Each row is a point. The window is the flat piece filled in between its corners: a triangle in 3 columns, a solid with four corners in 4, and so on. A path goes straight from each point to the next, and from the last back to the first. After which points does the path pass through the window?
In the rows, 128 means zero.

Window (4 x 4)
[[144  87 106 172]
 [112  88 170 112]
 [160 143  67  88]
 [ 59 205 132  80]]
Path:
(1): [108  94  93 144]
(2): [135 154 187 157]
(3): [159 201 143 112]
(4): [ 93 137  54 103]
(5): [132  83  84 131]
(6): [163 103 147 121]
(7): [130 110 161 135]
(8): [ 91  88 159  83]
(9): [ 65  65 149  90]
(10): [169 133 160 130]
(11): [157 128 154 149]
(12): [131  92  33 119]
Through the window after points: 7, 9, 11

Window (8 x 8)
[[146 131 186 116 155 173  99 129]
 [125 193 155 107 162 145 127 157]
 [134 152 170 117 121 168 185 123]
 [165 138 152  86 170 114 132 116]
 [ 54  89  25 142 125  54  47 159]
 [116 155 177 151 174 122 140 109]
 [120 121  86 172 100  54  77 175]
 [104 152 205  96 120 114 139 137]]
Path:
(1): [120 131 147 135 155 130 145 163]
(2): [135 153 128 105 145 123  99  99]
(3): [104 181 124 131 112 153  88  92]
(4): [136 110 149 108 184  88 133 164]
(5): [130 113 163 134 191  90 144 176]
(6): [109 156 144 118  91 121  95 127]
(7): [144 146 171 149 162 140  60  47]
(8): [101 140 142 100 140 126 161 212]
(9): [125 123  90 135 170 109 154 177]
(10): [ 73 136  98 154  55  29   7 134]
(11): [130 155 148 127 108 100 113 100]
(12): [119 139 161 117 151 118 124 161]
Through the window after points: 3, 5, 7, 11

Window (9 x 9)
[[123 113 126 143 132 139  83 145 184]
 [163 152 113 103 165 107 211 166 188]
 [ 91 145 176  57  97 118  79 155 100]
 [ 82 158 165 124 116 165 121 159 112]
 [ 90 211  83 148 154 159  96 131 186]
 [ 31  53  85  92 116 122 129 133 100]
 [176  69  76 154 140  66  67 122  39]
 [154 138 161  87  72 127 126 249 151]
 [158 113  90 141  86  63 148  99 166]]
Path:
(1): [ 96  77  99 110 111 173 104  86 138]
(2): [110  72 109  81  96 143 100 120 101]
(3): [ 89 135 121 138 143  69 109 178  98]
(4): [ 49 115 132 129 151  87 119 174 137]
(5): [130 137  97  97 126 158 135 136 150]
(6): [139 191 123  86 107 169 103 114 185]
(7): [103 129 125 182 149  92 105 197 106]
(8): [ 93 129 136 130 126  95  83 168 129]
(9): [123 105 124 115  93 155  98 142 113]
(10): [123 107  80 115 126 136 113 108 144]
(11): [ 67 121 173 157 136  66 111 175 112]
(12): [ 91 136 107 137 144  53 132 161 107]
Through the window after points: 2

Window (12 x 12)
[[187  98 186  79 144 155 159  84 151 102 145 127]
 [136 211 175 158 198 188 132  82 117  94 188 150]
 [155 140  84 140 124 137  73 129 172 137  99  68]
 [145 183  99 123 127 171 131 137 115 134 104 152]
 [ 51 113 191 133 133  91 122 102 191 118 137 152]
 [ 49  90 108 168 162  88 187  98 190 153  86 119]
 [ 53  98 132  58 176 107 160 154 163  76 165  92]
 [175  78 234  85 146 126 143 149 105 163 170 157]
 [123 100 104 145 133  90 159 116 180 135 234 145]
 [183 118 139 105 132  52 216 136 162 159 104  87]
 [ 91 143 128 110 118 107 208 110 120 216 156 125]
 [ 32 119 167 159  93 122 142 149 110 127 126 112]]
Path:
(1): [111  97 114 118 159 117 123 111 127 116 139 123]
(2): [105 124 113 138 147 117 139 102 136 124 129 105]
(3): [112 180 143 132  91 126 158 159 243 197 122 131]
(4): [101  79 146  93 134 118 227 186 224 166  98  98]
(5): [130 136 161 120 139 114 147  91 104 153 166 140]
(6): [119 135 133 116 150  91 125  90 130 148 128 119]
(7): [105 138 135 149 125 141 190 147 174 119 142 105]
(8): [151 155 218 119 104 131 244 155 190 188 168 123]
Through the window after points: 4

Window (14 x 14)
[[165 116 160 110 146 109  89 223 220 128 187  96 140 109]
 [ 76 105 154  61 108 128  50 136  75 156 115 138 145 131]
 [149 133 110 156 149 141 235 123  85 103  91  92 124 150]
 [142 151 158 124 176 124 167 153 215 195 159  82 154  87]
 [ 93 168 109 116 154  96 134  62  53  69  90 116 139 100]
 [123 120 135  89 192 143 103 155 229 143 187 135 162 150]
 [ 94 119  62  77 127  97  83 150  72 140 138 177 141  97]
 [153 186 156  97 151 114 233 143 143 117 130 108  71 139]
 [160 147 137 145 167 125 150  82  65 130 143 134  98 121]
 [128 160 119 164 122  75 173  98 113 130  83 124  83 162]
 [109  86 105  79  81 120 100  88 113 113 141 152 130  91]
 [103 129 112  70 139 181   7 154 167 164 105 132 100  84]
 [150 189  92 108  99 127 125  86  77 118 123 130 159 138]
 [ 99 156 144 144 147 152 143 183 207 147 217  85 117 123]]
Path:
(1): [122 147  94  99 125 119 118  91 138 146 147  91 130 128]
(2): [136 180 136  70 119 100 162 115 141 173 113  55 138 166]
(3): [133 151 119 131 141 130 142 131 114  99 143 149 114 109]
(4): [113 168 132 142 134 138 160 132 123 120 115 143 140 133]
(5): [141 148 110  96 135 119 133 112 111 126 142  95 122 121]
(6): [119 136 106  94 147 119 138 112 101 138 132 110 103 118]
(7): [101 162 191 141 109 161 115 159 145 120 104 165 165 139]
(8): [159 180 148 134 136 133 159 153  96 122 114 158 158 117]
Through the window after points: 2, 4, 8

Window (14 x 14)
[[142 160 103 160  70 170 149 110 124 123  64 189 113 130]
 [153  95 135 143  85 104 195  87 149 116 137 167 140  82]
 [ 94  68 109 170 118 173 177  94 134  88 116 172 129  84]
 [138 159 156 162 100 173 135  84  58 113 124 136 136 129]
 [165 105  98 109 107 156 176  83  89  64  89 181 100 131]
 [138 141 135 148  96 149 107 219 159 128 186  45   7 138]
 [154 154 118 196 150 124 115 148 174 103 143  54  45 177]
 [142 162 101 190 156 135 122 120  83 144 183 196  93 180]
 [155 110 106 158 114 133  67 115 157 135 152  89  36 111]
 [118 126  71 147 124 131 122 107  87 162 142 134 135 216]
 [150  77 153 138 143 144  77 127 155 127 136 163 116 239]
 [151 104 105 128 123 133 143 130 112  78  82 178 176  68]
 [141 123 150 159 156 129 127 161 125 170 112  81  25 136]
 [149 151 132 102 166 178 105 140 190 152 160  81  65 158]]
Path:
(1): [191 101 106 158 107 167 124 143 119 125 112  91 108 131]
(2): [203 128  65 162  96 153 160 136 140 165 184  99 134 121]
(3): [ 82 131 164 135 150 138  91 108 121  63  51 178  54 152]
(4): [ 83 144 184 108 101 108  98 116 136  91 175  76  53 127]
(5): [189 119  76 181 118 183 133 210 153 151 141 102  49 143]
(6): [177 130 120 169 106 180 130 135 138 121 116 123 106 142]
(7): [ 85 115 139 123 134  75 111 101 144 101 143 167  41 124]
(8): [128 121 130 124 122 113 139 112 133  71 129 137 107 114]
(9): [186  98  94 184  95 168 140 112 130 184 120 154 107 112]
(10): [165 111 108 148 115 161 138 132 137 115 134 122 112 112]
(11): [ 96 179 167 140 114 118 130 113 124 140 119 147  62 171]
(12): [ 84 134 129 129 130 127 144  92 155 109 129 169  88 139]
Through the window after points: 2, 4, 8, 10

Window (14 x 14)
[[199 117 124 128 105 177  88  88 137 127 105  73 121 154]
 [104 106  68 111  71 162 136 144 126 113 134 175  56  99]
 [ 72 151 191 191 111  35 103 145  99 130 110 108 136 152]
 [118 145 109  65 121  32 128 158  85 143 107 107 120  90]
 [120 133 148 125 149  47  86 191 115 111 131 157 139 181]
 [ 90 135 134 160 160  51 182 177  87 166 128 127 119 183]
 [226 158 147 105  79 114  71  44 182 193 159 113 113 140]
 [169  70 104 163 142 190  79  99 174 169 111 148 102  76]
 [208 150 157 124 113 133 118  82 229 121 155  79 138 107]
 [116 208  44 126 136  30 107 153  82 118 156 112 106 114]
 [185 122 163 163 129 146  92 122 201 151  68 114  44 144]
 [195 123 147 169  72 157  82 163 201 190 110  90 129 136]
 [109 171 108  99 139 196 116 163  92 144 131 166  75  75]
 [ 32 132 131 119 157  45  98 183 109 150 152  83  99 172]]
Path:
(1): [102 204  35 133 145  94 111 147 148 161 103 177 172 117]
(2): [128 156 111 120 135  94 126 117 137 139  94 134 105 139]
(3): [180 120 141 144  89 127  81 179 131 148 157 104  95  94]
(4): [173 113 138 132  95 120 107 119 145 138 129 116  75 127]
(5): [127 167 113 135 131 146  92 119 180 166  91 141 105 141]
(6): [ 93 172 122 149 113  80 118 135 124 146  89 111 154 149]
(7): [137 118 179 166 119  74  86 137 107 122 149 105  87 133]
(8): [191 131 146 143 118 105  90 164 128 136 142  98  88 134]
(9): [ 48 149 100 110 141  78 122 117 171 125 100 185 165 150]
(10): [135 196 104  87  96 129 173  88 159 163  71 124 161 166]
(11): [178  91 157 185 136 137  41 153 150 131 163 100  53 114]
(12): [130 109 147 118 101  63 107 149  73  98 182  56  18 132]
Through the window after points: 4, 6, 8, 12

Window (14 x 14)
[[166  83  84 109  85 138 126 175 127 124 168 147 138 161]
 [152 115 169 132  25  99 149 187  84 123 139 125 128 115]
 [ 98 101 128 116  67 117  40 166 115 127 106 119 100  52]
 [155 154 127 114 115  93 116 137 134 148 151 163 145 172]
 [128 150  89  95 122 126 152 152 173 138 177 133 127 129]
 [171 161 102 110 167 170 130 128 162 131 136 159 150 118]
 [170  54  83 117  89 131 129 145 152 205 150  79 136 102]
 [148 156  77 153 119 114 146 111 154 110 140 157 152 137]
 [103 158 126 156 151 149 125 107 132 139 167 187 125 114]
 [138 124  98 130 190 110 107 142 136 116 162 137 145  89]
 [151 139  90 137 134 121 156 168 131 150 126 151 105 156]
 [ 17  99 124  97 143 135  68 119 103 147  76 141 161   7]
 [141 159  89 112 118 134 126 123  90 135 156 127 126 130]
 [ 79 128 121 124 206 158  86  98 158  97 119 114 137 112]]
Path:
(1): [121 171 133 129 149 130 109 152 134 151 164 136 164 153]
(2): [137 121  75 134 111 134 106 154 128 145 145 132 153 127]
(3): [129  91 125 101 115 128 125 141 134 141 140 135 123 105]
(4): [127 110 128  82  99 118 163 114 154 151 137 157 110 117]
(5): [126 157  80 157 176 142  93 157 113 118 157 123 162 119]
(6): [110 141 121 134 121 117 102 161 136 140 148 148 149 105]
(7): [134 106  84  97 152 155 126  96 148 102 116 111  99 130]
(8): [144 119  84 115 109 122 139 122 140  96 121 173 105  97]
Through the window after points: 2, 6

Window (14 x 14)
[[160 115 136  82 200 106  84 202 104  51 174  62 192 146]
 [ 65  33  74 159 136 103 160 137 140 136 175 131 121 104]
 [119  83 175  61 171 131 133 185 128 124 173 140  72 160]
 [149 178 189 153  72  65  92 109 120 155 172 101 121 137]
 [186 152  99  93 108  99 137 102 150  58  90  91 103 134]
 [171 137 164 112 172  88 151 144 106 109 108 113 144 102]
 [128 163 137  95 203  99 119 208 163 180 216  85 137 125]
 [ 80 146  99  96  58  74 162 216 130  93 112  80 173  76]
 [161 104 141  89 120 120 150 143 147 138 216 162 116  77]
 [133  40  98  97 222  64   8 199 142 103 141 171 163 165]
 [ 67 198 242 143 115 237  75  58 190 114  63 148 133 169]
 [106 185 198 151 167 132 102 104 190  44 118 120  90 112]
 [103 184 151  62 152 158 103 149  79 132 163 131  93 111]
 [145 133 118 128 145 134 164 175 100  98 168 181 118 164]]
Path:
(1): [ 95 188 169 148 148 112 146  92 145 118 145 153 145 161]
(2): [112 108 120  66 137  70 139 147 128 109 188 107 155 136]
(3): [158 149 169 166 183 163  34 184 157  97  73 122  98 112]
(4): [136 142 166 167 169 127  58 164 131 117 134  69  98 118]
(5): [105 133 136  57 117  99 150 122 162  87 143 147 160 129]
(6): [ 22 183 118  49 143  73 147 137 157 106 132 129 168 142]
(7): [176  94 137 124 132 121 120 165 120 123 162 113 108 118]
(8): [132  58 140 145 121 138 128 202 120  77 136  88 104 122]
(9): [110 192 132  73 171  96 103 125 159 150 192 140 154 137]
(10): [113 128 154 100 147 118 134 105 176  89 150 131 146 157]
(11): [129 156 157 118 132 122 112 162 130  96 114 109  99 106]
(12): [125 125 121 138 155 154 114 174 159 155 146  78  98  97]
(13): [121 119 163  70 138  63 108 118 135  69 154 162 153 151]
(14): [124 122 155  90 164 100 125 129 138 103 141 130 130 142]
(15): [153 156  81 180 137 132  91 238 115  91 120  72 131 103]
(16): [123 127 182  99 130 187  77 153 153 103  93 116 123 123]
Through the window after points: 10, 16

Window (14 x 14)
[[150 118 135 128  98 139 110 169 101 143 128 137 179 118]
 [122 131 128 125 171 121 144 176 108 125 130 105 159 132]
 [160 103  93 111 122 103 144 100 128 142 131 116 123 118]
 [140 126 116 129 141 155 127  97 116 139  93 198 103  96]
 [129 122  99 105 144 132 105 148  74 101 135 104 152 142]
 [163 107 130 131 129 145 118 137 121 113 146 108 102 145]
 [107 109 136  94 118 129 141 135 113 110 155 110 115 131]
 [113  56 115 143 134 112 118 159  77 249 129  85 213 168]
 [ 95 177 163 153 120 141 138 108  95  96 122  95 142 122]
 [137 107 120 126 139  87 122 112 128 116 162 143 116 155]
 [152 147 119  92 123 138 138  90 137 153 122 154 118 151]
 [113 125 162 105 141 113 107  90 144 133 115  96 140 130]
 [143 153 160 110 143 119 122  99 102 133 148 126 106 106]
 [118 154 120 124 122 109 110 120 127 140 116 131  86 121]]
Path:
(1): [121 137 116 120 144 124 133 103 125 138 137 123 126 113]
(2): [147 106 154 131 110 121 123 135 109 142 112 129 134 157]
(3): [142 116 147 120 136 115 119 128 109 140 110 121 130 138]
(4): [108 148  82 124 125 138 120 106 126 135 175 131 162 127]
(5): [107 107 100 118 134 135 114 116 133 142 163 114 144  98]
(6): [151 125 135 123 122 115 127 133 102 150 111 126 133 154]
(7): [151 138 157 132 130 125 134 122 101 120 111 127 117 143]
(8): [ 69 144 111 123 119 135 120 120 122 120 159  91 140 107]
(9): [127 118  57 128 125 151 107 135 118 158 146 137 141 111]
(10): [128 125 167 100 142 110 127 126  93  98 125  99 135 150]
(11): [151 116 155 103 119 118 139 127 105 135 118 133 119 133]
(12): [127 133 112 134 143 143 111 116 119 126 149 127 121 114]
(13): [133 125 100 118 135 122 120 126 137 138 151 133 137 139]
(14): [146  98 148 115 132 110 129 118  87 140 106 122 122 121]
(15): [153 116 137 126 110 115 138 129  87 136 114 126 141 133]
(16): [107 132 124 109 145 138 105 145 140 128 165 121 136 119]
Through the window after points: 5, 7, 9, 11, 15

Window (14 x 14)
[[163 170 177 169 148 124 125 206 125 109 196 139 158 226]
 [ 66 117 110 119 119 110 138 213 113  95 134 130  88 119]
 [133 113 125 102 126  84 109 218 163 163 155 146 161 150]
 [ 97  98 113  50 123  88 115  97 167 105  66 142 181  80]
 [149 116 169  75 157 162  90 137 114 187  75 190 119 138]
 [ 78 111 159  77  59 126  80  96 115 173 140 210 154  37]
 [165 144  72 118 168 153 116  63 103 192 156  87  70 172]
 [115 153 211  48  86 144 103 173 112 160 142 148  88 139]
 [141 109 152 187  37 121 176 138 142 127  88 149  66 166]
 [106 129 193 160  36 166  61 164 141 118  82 145 105  92]
 [101 141  96  38 100 187 129 227  84 141 103 152 161 133]
 [118 131 183 155 153  30  90 185  77 135  52  97 201 142]
 [115 100 163 162 130 137 149 150 137 171 128 110 145 154]
 [183  55 146 128  76 148 156 140  94 124 141 144 135 120]]
Path:
(1): [121 155 168  66 117 139 128 175 128 167 121 147 118 107]
(2): [126 103 175  95  92 146  81 143  95 142 122 156 106 179]
(3): [ 65 117 137  82  87 102  93 161 118 121 128 126 114 147]
(4): [143 139 160 110 128 157 150 200 112 145 125 156 105 111]
(5): [151 169 137 148 137 121 156 152 143 135 123 152 149 105]
(6): [119  92 148 133  86 128 117 174 116 138 120 136 127 171]
(7): [114  94  98  95  80 136  35 117  96 152 147 150 134 151]
(8): [127 163 200 108 135 112 205 197 142 126  88 147 120  79]
(9): [204 159 183  78 116 177 121 170 153 193 129 154 140  61]
(10): [ 69  86  99 126 105  89 113 137  99 119 134 137 119 169]
(11): [ 91  53 101  66  91 124  55 139 130 140  72  90 146 179]
(12): [143 189 202 146 145 116 143 184  99 145 150 194 147  58]
Through the window after points: 1, 3, 9

Window (14 x 14)
[[ 60 154 119  66 100 124 173 137  83 127  83 120  61 155]
 [146 176 105  76 190  37 116 123 141 115 166  90 144  79]
 [146 128  65  59  70 182  83 142  97 133  89 176  75 138]
 [190  39  91 180 131 159 105  73 128  23 138 107 115 127]
 [176 146 166 175 145 106 161 144  86 116 117 198 120 155]
 [127  76  98  86 156 181  67 124  81 170 134  90 121 102]
 [160 149 115  84 129 101 121 145 171 220 103 170 176 181]
 [180 168 128 126 116 134  86 132 211 176 101 100 143 116]
 [ 92 125 196  78 170 111 125 138 136  61 111 191  42 182]
 [ 58 160 186  98 186 139 144 120 145 101 172 180 154 157]
 [155  48 128 140 126 191 142 158 162 129 225 149 157 148]
 [154 178 100 111  93  99 151  73  84 117 140  87  46 172]
 [123 123 106 163 245 120  90 176 168 143 125 205  93 155]
 [ 99 115 124 105 185 153 133 179  94  30 184 123  86 215]]
Path:
(1): [139 101 103 154 130  87  62  93 117 130 169 149 110 124]
(2): [154 130 119  78 160 232 212 181 140 110 101 114 126 176]
(3): [171 124  96  86 183 193 137 117 126  75 151 130  95 131]
(4): [ 77  88 166 164 104  81  98 173 130 126 161 135 136 201]
(5): [ 83 145 112 163  94 114  35 124  93  92 144 135  85 174]
(6): [121 114 129  57 187 155 206 167 114  82 142 124  94 175]
(7): [162 134 153  92 183 184 198 157  76 104 151 115 105 142]
(8): [ 48 127  94 103 116  95  77 142 137  80 130 151  79 200]
(9): [ 98 148 141 166 130 110  79 141  90 121 151 134 126 163]
(10): [164 102 125  82 174 158 134 116 171 119 138 148 126 128]
(11): [220 129 146 117 180 166 161  75 192 127 123 109 125 120]
(12): [ 93 130  81 101 119  89  74 170  75 130 140 137  97 143]
(13): [133 140 114 149 134 101  97 129 111 108 160 126 140 159]
(14): [150 134 154 102 181 139 154 139 133 106 129 175  92 147]
(15): [163 130  89  90 165 149 125 111 120 107 142 143 119 129]
(16): [107 144 130 101 134  93 103 154 133 122 133 134 108 137]
Through the window after points: 3, 5, 7, 15

Window (14 x 14)
[[127 155  93 122 151 171 144 113 103  98 163 126  75 129]
 [118  93 138 106 154  92  90 132  47 119 171  69 183  79]
 [121  94 180 130 103 114 108 143  90 108 195  64  95  53]
 [192  87 190 149 120 120  68 121  28  94 158  92 129  89]
 [117 145  78  69 133 123 106  58 194 124 132 177  52 139]
 [200 106 172 100 118 182 122 208 134  66  77 123 166  39]
 [132 141 121 147 122 148 124 174 135 126 111 228 139  33]
 [176 167 234 146  82 135  91 216 152  28 129  87 169 132]
 [121 102  96 139 117 138 179  83 179 123 106 167  96 145]
 [137 119  64 158 154 126  96  77 203  98 185 118  87 127]
 [173 115 167 122 133 141 107 129  99 181 204 100 144  89]
 [168 188 138 148 131 113 147 123 135 129 109 129 139  14]
 [119 138  75 143 159 136 115 133 188 168  75 159  54 124]
 [173 169  67 137  50 145 135 177 154 142  85 170 127  56]]
Path:
(1): [136 149 124 142 128 165  94 124 140 114 127 125 129  86]
(2): [126 125 122 121 107 176 108 119 139 123 106 141 134  70]
(3): [210 172  78 150  96  56 146 203 152 132 134 145  62 110]
(4): [191 123 115 129 130 105 126 147 139 108 127 126  99 106]
(5): [100 141 105 137 120 151 106 121 133 135 136 131 139  69]
(6): [104 168 117 113 120 191  83 118 119 115 144 105  97  99]
(7): [202  91  89 167 163  68 190 118 155  99 169 161 104 112]
(8): [195  79 116 112 119  99 144 165 131  83 150 127 113  87]
Through the window after points: 2, 4, 6, 8

Window (14 x 14)
[[180 115  95 180  79 193 123  76 143 131 137  91 120 186]
 [ 93 201 138 119 145 156 135  87 153 187 169 140 116 144]
 [111 140 148 161  55 159 217 146  83  92  81  42 150 128]
 [150 123  94 129 117  77 131 110 113 155 128  94  70 102]
 [ 77  25 190 193 217 227 125  91 119  89 204  49 127  45]
 [149  77 154 121 123 120 140 106 111 129 119 207 153 171]
 [ 82 120 147  82 179  58  81  58 159 110  17 126  56  78]
 [100 106 138 155  93  70 177  79 130 132 122 117 143 138]
 [118 162 143 114  56 126  56  85 140 133 183 121 120 126]
 [157 170 110 122 141  83 113  45 100 170  99 117 125  76]
 [147 102  54  70 120 101 144  68 107 121 138 174 184 134]
 [135 100 101 171 162 124 115 122 142 103 136 124 166  74]
 [169 170 129 136  95  79 110  95 120 104 162  99 114 197]
 [142 132 157  99 138 104 138 105 161 172 162  92 159 108]]
Path:
(1): [140 116 138 111 123 117 137  82 141 110 141 141 111 110]
(2): [141 126 118  93 115 116 163  68 129 100 147 140 131 151]
(3): [123  96  68 159 149  96  40 123  92 178 110 104 183  75]
(4): [ 71 109 136 193 144  90 114  80 114 137  74  80 156 123]
(5): [194 116 124  66 124 175 186 110 144 111 210 140  89 102]
(6): [118 113 136 150 137 133 172  78 143 114 145 120 115  82]
(7): [147 130 113 115 159 108  47 121  91 157  70  85 151 184]
(8): [133 101  86 129 114  99 115 117  71 181 104 162 192 194]
Through the window after points: 2, 8

Window (14 x 14)
[[155  74 146  42 138  68 142 129 192 118  68 159 129 112]
 [143  98  96 119 197 151  44 207 188 147 126 148 182 166]
 [136 120  37 150 157 130 113 220 108  41 124 108 175 153]
 [119 158  40 112 107 142 164 167 147  69 220  59 179 100]
 [115 108 109  72 131 125 122  71 174  57 132 118  69 124]
 [ 46 118 127  67 151 138 190  64 146  90  96 134 123  93]
 [106  94 161 164 121 104  95 152 124 187 112 106 107 149]
 [114 191 192 187 141  64 136  86 167 124 108 151 124 141]
 [166  89  55 142 194 146 137 170  93  68 223  94 188 121]
 [130 206 141 155 153 103 181 112 133 178 109 146  60 162]
 [113 153 204 158 108 139 205 128 175 105 135 160  77 141]
 [164 115  42 131 131 184 170 106 137  58 136  65 196 146]
 [151 116  32 142 122 175 118 137 117  85 150 138 163  67]
 [109 175 177 111  88 105 157  92 116 127 142 182 117 184]]
Path:
(1): [ 82  98  74 169  86  74 147 131 172  55 154 187  98  94]
(2): [104 101 123 146 149  93 147 107 172  93 132 143  96 144]
(3): [157 200 123  97 109 162 111 129 116  97 125 100 159 106]
(4): [142 135 130 108 153 124 132 127 137  84 127 118 154 102]
(5): [ 94 108  64 156  79 104 218 127 140 136 149 141  77 213]
(6): [111 127  85 146 129 116 152 121 173 114 122 145 147 165]
(7): [152 153 175 113 161 148 134 143 112 124 169  95 108  94]
(8): [116 177 184  20 125 141 140 117 144 133  98  57 123  94]
(9): [120 118  95 178 132 103 150 106 165  96 128 191 102 162]
(10): [117  67  57 175 127 110 158 119 176  71 139  96 162 151]
(11): [129 174 107  74 130 149 143 148 129  95 161 115 134  99]
(12): [152 164 142 101 163 162 139 140 126 140 144  94 152 143]
Through the window after points: 2, 10
